Every row gives one point. The points of each table are mixes of a few directions, plus a little noise. Count the directions of each table, and those that both share. Where both have some left over, give the other angles between the two spaces (their principal angles), to ten degrees, smallest first.

First (4 x 2):
[[ 1.8 -0.4]
 [ 6.4 -1.3]
 [-0.3  0.0]
 [-7.9  1.6]]
Second (5 x 2):
[[-2.1  0.5]
 [-4.6  0.9]
 [-5.5  1.1]
 [ 7.3 -1.5]
 [ 4.9 -1.0]]
Directions: first 1, second 1, shared 1

First (7 x 6):
[[ -2.9   3.6   3.0   8.3  -2.0   2.8]
 [ -1.1   1.4   1.2   3.2  -0.8   1.1]
 [  2.1  -2.6  -2.1  -5.9   1.4  -2.0]
 [ -0.1   0.1   0.1   0.2   0.0   0.1]
 [  5.1  -6.3  -5.2 -14.4   3.5  -4.8]
 [ -1.6   2.0   1.7   4.6  -1.1   1.5]
 [ -1.4   1.8   1.5   4.1  -1.0   1.4]]
Second (6 x 6):
[[ -1.0   1.3   1.1   2.9  -0.7   1.0]
 [ -0.3   0.3   0.2   0.7  -0.2   0.2]
 [  3.8  -4.7  -3.8 -10.8   2.6  -3.6]
 [  2.9  -3.6  -2.9  -8.2   2.1  -2.8]
 [ -3.0   3.8   3.1   8.7  -2.1   2.9]
 [ -2.3   2.8   2.4   6.6  -1.6   2.2]]
Directions: first 1, second 1, shared 1

First (9 x 9):
[[-1.3 -3.8 -4.7 -1.3 -0.5 -0.3  2.5  1.1  2.4]
 [-0.5  1.7  3.1  7.4 -0.3  1.0  4.5 -7.2  8.0]
 [-0.4  2.7  2.3  2.1 -2.7  5.0 -4.7  2.8 -3.9]
 [-0.1  1.4  0.3 -1.5 -1.3  2.7 -4.8  2.3 -4.7]
 [ 0.6  0.9  1.4 -1.2  2.9 -4.4  1.5 -9.3  2.9]
 [-0.7 -2.2  3.0  1.3  1.5 -6.3  5.4 -3.7  0.9]
 [ 2.9  0.6 -1.6 -2.8  4.8 -4.5  3.3 -3.1  5.5]
 [-1.6 -2.2 -3.7 -5.5 -2.2  2.0 -5.7  4.9 -7.9]
 [ 1.1  0.8 -0.2  1.4 -2.0  4.7 -1.9 12.1 -3.1]]
Second (7 x 9):
[[  3.7  -1.5  -3.7   3.1   0.6  -0.1   2.2   0.7  -3.5]
 [ 10.2 -12.5  -4.0  -1.7   6.5  -0.4   1.8   0.5  -2.0]
 [  1.9  -1.5   0.7  -3.7  -4.1  -6.5  -5.1   0.0   5.8]
 [ -0.6  -0.2   0.9  -1.1   0.0  -0.2  -0.7  -0.1   1.2]
 [ -4.2   6.8  -0.8   5.4  -0.9   3.9   3.4   0.2  -4.8]
 [ -8.8   8.4   4.4   0.0  -2.4   2.6  -0.7  -0.7   1.4]
 [ -2.1   0.4   2.3  -2.0   0.4   0.7  -0.9  -0.3   1.9]]
Directions: first 5, second 3, shared 0; angles 50, 70, 90

First (11 x 12):
[[-7.1 -7.2 -3.8  7.5  4.0  4.0  1.1  1.3  9.8  3.0 -2.3  6.9]
 [-2.6  9.4 -3.8 -4.1  2.1 -9.8  0.4  4.3  3.7 -5.6  1.8  2.3]
 [-0.7 -4.5  2.2  5.7  0.3  4.0  2.5  1.9  4.4  2.3  3.3  3.2]
 [-2.4  4.3 -3.3 -2.4  1.6 -4.9 -0.5  1.5  2.0 -2.6 -0.9  1.2]
 [ 2.5 -5.8  3.4  2.6 -1.8  6.4  0.1 -2.6 -2.9  3.5 -0.2 -1.8]
 [ 2.6  2.7  0.8 -3.7 -1.5 -1.6 -1.1 -1.4 -4.7 -1.1 -0.5 -3.3]
 [ 5.5 -2.2  6.8  2.3 -3.3  4.2  2.2  0.3 -3.2  1.8  5.8 -1.9]
 [-1.4  5.6 -2.4 -2.9  1.1 -5.8 -0.1  2.2  1.6 -3.3  0.6  0.9]
 [ 0.3 -5.2 -0.6 -0.1 -0.5  4.8 -2.4 -4.8 -3.9  3.0 -5.6 -2.7]
 [-3.3 -3.1 -3.5  0.7  1.8  1.6 -1.7 -2.1  1.3  1.4 -5.2  0.8]
 [ 6.6  5.8  4.1 -5.7 -3.6 -3.0 -0.4 -0.6 -8.1 -2.4  3.2 -5.6]]
Second (8 x 12):
[[-3.2  5.7 -5.2 -2.2 -3.4 -4.9 -2.2  2.2  5.4 -1.7  1.9  6.1]
 [-1.8 -4.0  1.7  3.3  4.7 -0.7  3.8  0.8  4.7  3.9  4.6  3.1]
 [ 1.1  1.0 -0.8 -0.7 -2.4  5.3 -2.1 -2.0 -2.8 -1.2 -6.8 -2.7]
 [-3.3  2.5 -4.8 -2.6 -3.5 -4.9 -2.0 -0.2  6.3  3.3  4.5  8.4]
 [ 1.8 -0.2  3.5 -3.4  9.3 -3.0  3.7 -2.7 -5.3  1.3 -1.9 -7.1]
 [ 0.5  0.5  0.6  2.7 -0.5  4.7 -0.1  1.7 -0.8 -3.8 -4.7 -2.5]
 [ 1.5 -5.4  2.6 -0.3 -0.5 -1.9  0.4 -2.5 -1.8  5.6  6.7  1.0]
 [ 3.4 -0.2  2.4  3.4 -3.7  5.6 -1.6  2.6 -5.9 -7.4 -4.4 -6.3]]
Directions: first 3, second 5, shared 2; angles 40
